Each row is a point. The points of each table are mixes of a few directions, plus a little noise. Count the directions of each table, and those that both share. Where both have some left over, give the other angles between the two spaces (their principal angles), to ten degrees, smallest first.

First, 4 rows:
[[-16 -20 -17]
 [ -7  -9  -8]
 [-23 -29 -25]
 [ 46  59  49]]
Second (6 x 3):
[[-46 -60 -50]
 [ 40  51  43]
 [ 13  17  14]
 [-16 -20 -17]
 [ -3  -4  -3]
 [ 12  16  13]]
Directions: first 1, second 1, shared 1

First:
[[ 15  60  -8  -9 -19   8]
 [ -9 -47 -15  14  -4  -8]
 [-15 -55  15   5  25  -7]
 [  8  33   0  -6  -7   5]
 [-13 -51   4   8  14  -7]
 [ 16  59 -16  -6 -26   7]
 [  3  -8 -33  12 -27  -4]
 [-11 -34  24  -1  28  -3]
 [  6  42  28 -17  16   9]]
Second, 6 rows:
[[ 25   8 -12 -19 -46  -5]
 [  8  31 -25  -5  17 -45]
 [-15 -17 -41  35 -16  11]
 [  1 -31  36 -15   1  14]
 [-17 -14  -2  17  27  -3]
 [ -2  23  43 -13  17  29]]
Directions: first 2, second 4, shared 2

First:
[[ -9   4   0 -14  -3 -56 -34 -35  60]
 [ 18  -4  -3   5  -2   8  13   9  -6]
 [-15   0   6  -3   0   6   3   9 -10]
 [  1   3  -4   4   4  15   1  -1 -15]
 [  3   4  -6   5   5  14  -3  -6 -13]
 [  3  -3   2   2  -1   7  10  11  -7]
 [  2  -2   1   1  -1   5   6   6  -5]
 [ -4  -2   4  -1  -1   1   5   7  -3]]
Second, 8 rows:
[[ 10   0  17  -4 -11  -8 -12   4 -12]
 [ -8  -4  -2  -8  13  -3  36 -24  -8]
 [  4  20  -2  -1  -3  -2  -6  11   5]
 [  2 -15  14  11   3   2  17 -20  -4]
 [  8  25   0  10  -5   0  -9  14  12]
 [ -8  -8  -2 -13  -8  18 -22  10   7]
 [-17 -38 -23  -7  17  -5  14 -12 -11]
 [  9  19   0  12  -7  -1 -18  19  11]]
Directions: first 3, second 5, shared 0; angles 60, 80, 80

First (9 x 11):
[[ -1  -1   1  -2   2   0  -3   1   8  -3   0]
 [ -3  -7   9 -12  15  -2 -23   8  60 -24   1]
 [ -3  -6   8 -10  12  -2 -19   7  51 -20   1]
 [ -1  -2   2  -3   3  -1  -5   2  14  -6   0]
 [  2   4  -5   6  -8   1  12  -4 -32  13  -1]
 [  3   7  -9  12 -14   2  22  -8 -58  23  -1]
 [  2   5  -6   8  -9   1  15  -5 -39  15  -1]
 [  1   3  -4   5  -6   1   9  -3 -24  10  -1]
 [ -1  -2   3  -3   4  -1  -7   3  18  -7   1]]
Second (8 x 11):
[[ -5  -4  -7  -3   9   2   1   8  13   0   6]
 [  8   4  37  -1 -21 -19 -13 -23   8 -12 -11]
 [  8   6  44   2 -33 -27  -3 -32 -12  -3 -10]
 [ -1   0 -36   4  20  24   5  20 -14   7   1]
 [  4   2 -16   0  14  17 -11  12   6  -8  -6]
 [  0  -1 -17  -1  16  15  -7  14  11  -6  -1]
 [  1   1  16   1 -14 -13   5 -13  -9   4   0]
 [-14  -9 -20  -2  11   1  23  14  -3  18  21]]
Directions: first 1, second 3, shared 1

First:
[[ -1  21   4  -2  -7   6  -1 -40 -43  24  -8  11  -7  -5]
 [  1 -11  -1   6   8   5   1  22  16 -14   5  -4   0   6]
 [ 15   3 -30  -5  -2 -28  14 -31 -60  -2  -4  26  21  23]
 [ -1  -1  -3  -2  -3 -11  -1   7  13   1  -2  -4   3  -2]
 [ -1   0   5  -3  -1   5   0 -11  -7   2   2   2  -2  -2]
 [ -4   0   7 -14 -10 -10  -1 -11  11   6   1  -3   4 -10]
 [ -8  24  -4  40   8  18 -13  50  18  20 -23 -17 -26  -7]
 [  0 -20   7 -12   2  -1   2   8  27 -19  14  -5   7   1]
 [ -2 -18  16  -8   5  15   0   6  25 -18  15  -6  -1  -2]]
Second, 11 rows:
[[ -2   6   9  -7   6 -34   3   3  -7  14   6  16 -13 -27]
 [ -2   6  16   4  18 -19   3  10 -18  12   8  20 -26 -28]
 [  8  11 -17   9 -13   2  -3 -10  13  11 -10 -27   3   5]
 [  3   9 -25   6 -27  24  -8 -13  23   1 -21 -37  24  29]
 [  6  -8   3  12  14  25   2   4  -8 -13   9  -1  -9   8]
 [  3 -18  16 -18  18 -32  12   2 -11 -11  26  28  -8 -21]
 [-12  11  -5  -1 -17  10  -9   3   7   9 -21  -4  12  12]
 [  4 -13   2 -16   2 -22   7  -7   3 -10  13   7   7  -6]
 [-21  -3  15   8   6  46  -8  21 -14 -11 -11  21   3  24]
 [ -2  -9   9 -13   6 -20   6   2  -5  -5  12  18   0 -11]
 [ 13   9 -24  15 -13  20  -4 -13  17   3 -11 -40   7  16]]
Directions: first 4, second 4, shared 2; angles 80, 90

First:
[[  9  35 -23   6   9   7  -9   6   7  -4  -2  18  24  17  14  -5   1  -7
   13  -1]
 [  5   6 -12   4   1   6  -9   2   5  -9   2   1   6   9  14  -2   0   7
    9  -5]
 [  4   0  -8   2  -2   4  -6   2   2  -4   1  -1   1   6   5  -2   1   3
    3  -4]
 [ -7  18  15  -9   6 -10  16  -6  -9  28  -7  19   4  -9 -35   0   2 -35
  -16  16]
 [-13 -36  27  -4  -7 -10  13  -5  -7  -1   3 -20 -23 -21  -9   9  -3  12
  -11   3]
 [ -5  10   9  -3   4  -6   9  -2  -3  10  -3   8   3  -6 -13   2   0 -14
   -5   9]
 [ -4  -9   4   3   0  -2   1   1   2 -10   3  -8  -3  -5  11   5  -3  14
    4  -2]
 [  8  45 -20   4  12   5  -4   4   4   5  -5  25  29  15   5  -6   2 -18
   11   4]
 [ 10 -32 -15  -4 -17  12 -20  -1   0  -3   4 -15 -22  13  -4 -11   7   7
   -6 -15]
 [  8  23 -18   4   5   7  -8   4   5  -2  -1  11  16  14  10  -5   1  -4
    9  -3]
 [-19 -60  38  -2 -12 -14  16  -5  -5 -13   8 -37 -35 -32   1  16  -7  34
  -10  -1]]
Second:
[[ 13 -15   5  -2   9  -8  -2 -13  -3  10   2  -8 -18  -1   4   2  -1 -15
   -5   8]
 [-11  15  14  11  19 -13  21 -10  -2   0 -12   0   5 -27   1   0  -6  -3
    1  20]
 [  3  33 -33  -1 -10  21 -15  13   4   1  -7  22  26  22 -14 -19   9  -7
    3 -12]
 [ 26 -34  -5  -6   2  -3 -16 -16  -4  14   5 -15 -33  12   3  -5   4 -20
   -9   1]
 [ 20 -24  13 -11   6 -13  -6 -10  -4  16  15  -7 -24  12  12  16  -3 -21
   -4   5]
 [-17   2  21  12  15 -14  24  -9  -2  -6 -10  -8  -1 -34   3   4  -7  11
    1  17]
 [ -7   5   2 -11 -20   9  -6  23   5 -10  16   9  18  20   4  17  -1  17
    7 -20]
 [ -2   3 -11  -8 -20  14 -13  18   5  -7   9   7  13  21  -3   3   4  11
    4 -20]
 [-11   8   1  14  13  -4  13 -10  -1  -4 -18  -4   1 -27  -5 -14  -1   4
   -1  14]
 [-18  27  -3  15  10   0  16  -2   1  -8 -19   6  18 -25  -9 -14   0   8
    3  11]
 [  3 -20  -3 -13 -25  11 -17  17   3  -7  18  -4  -3  25   4  11   3  15
    1 -24]]
Directions: first 3, second 4, shared 2; angles 60

First:
[[ -4  37 -19  15  12  -1   9  11 -12  13  -1  -3 -20   6   1 -19  -2   0
   24  -4  14  11  -2 -18  -1   5 -16 -14  -1  -3 -36  -6]
 [ -1 -14  12  -3  -4  -1  -5  -4   2   1   0   0   5   1  -8   8   5   1
  -13   1  -3  -7   5   9  -1  -4   3   3   1  -1  19   5]
 [  0  -1   1   0   0   0   0   0   0   0   0   0   1   0   0   1   0   0
   -1   0   0   0   0   1   0   0   0   0   0   0   2   0]
 [  6 -23   4 -13  -8   3  -4  -8  11 -17   2   4  16  -9  10  10  -5  -1
   -9   4 -11  -3  -4   8   2   1  14  12   1   4  14  -1]
 [  8 -16  -3 -13  -6   5   0  -7  12 -21   2   5  14 -11  17   5 -10  -1
   -2   4 -12   1  -8   3   4   4  14  12   1   5   2  -5]
 [  4  -8  -2  -7  -3   2   0  -3   6 -10   1   2   7  -5   8   3  -5  -1
   -1   2  -6   0  -4   2   2   2   7   6   0   3   1  -2]
 [ -7  60 -31  24  19  -1  15  18 -19  21  -2  -5 -32   9   2 -31  -4   0
   38  -7  22  18  -4 -29  -2   8 -25 -22  -3  -5 -58  -9]
 [  8 -15  -6 -14  -6   5   1  -6  12 -23   2   5  15 -12  19   4 -11  -1
    0   5 -12   2 -10   2   4   5  14  12   1   5  -1  -6]
 [-10  -2  24  12   1  -8  -8   2 -11  27  -3  -6  -9  16 -32   7  19   3
  -18  -4   9 -11  18  10  -6 -12 -11 -10   0  -7  28  15]
 [  6  -8  -7 -10  -4   4   2  -4   9 -18   2   4  10 -10  17   1  -9  -2
    3   3  -9   3  -9  -1   3   5  10   9   1   4  -5  -6]
 [-10  -8  27  10  -1  -8 -10   1 -10  26  -2  -6  -6  16 -34  10  20   3
  -22  -4   8 -14  19  13  -5 -13 -10  -8   0  -7  34  16]]
Second, 8 rows:
[[  7 -46  21 -20 -15   2 -10 -14  17 -20   2   5  26  -9   3  23   0   0
  -27   6 -18 -12   1  21   2  -5  21  19   2   5  41   5]
 [  0   1   0   0   0   0   0   0   0   0   0   0   0   0   0   0   0   0
    1   0   0   0   0  -1   0   0   0   0   0   0  -1   0]
 [  0  -1   1  -1   0   0   0   0   1  -1   0   0   1   0   0   1   0   0
   -1   0   0   0   0   1   0   0   1   1   0   0   1   0]
 [  6 -43  19 -18 -14   2 -10 -13  16 -19   2   4  24  -8   2  21   0   0
  -25   5 -17 -11   1  19   2  -4  20  18   2   4  38   5]
 [ -7  51 -23  22  17  -2  12  16 -18  22  -2  -5 -29  10  -3 -25   0   0
   30  -6  20  13  -1 -23  -2   5 -23 -21  -3  -5 -45  -6]
 [ -3  23 -10  10   7  -1   5   7  -8  10  -1  -2 -13   4  -1 -11   0   0
   13  -3   9   6   0 -10  -1   2 -10  -9  -1  -2 -20  -3]
 [  1  -8   4  -3  -3   0  -2  -2   3  -3   0   1   4  -1   0   4   0   0
   -4   1  -3  -2   0   3   1  -1   3   3   0   1   7   1]
 [ -4  24 -11  10   8  -1   6   7  -9  11  -1  -2 -14   5  -1 -12   0   0
   14  -3  10   6   0 -11  -1   2 -11 -10  -1  -2 -21  -3]]
Directions: first 2, second 1, shared 1
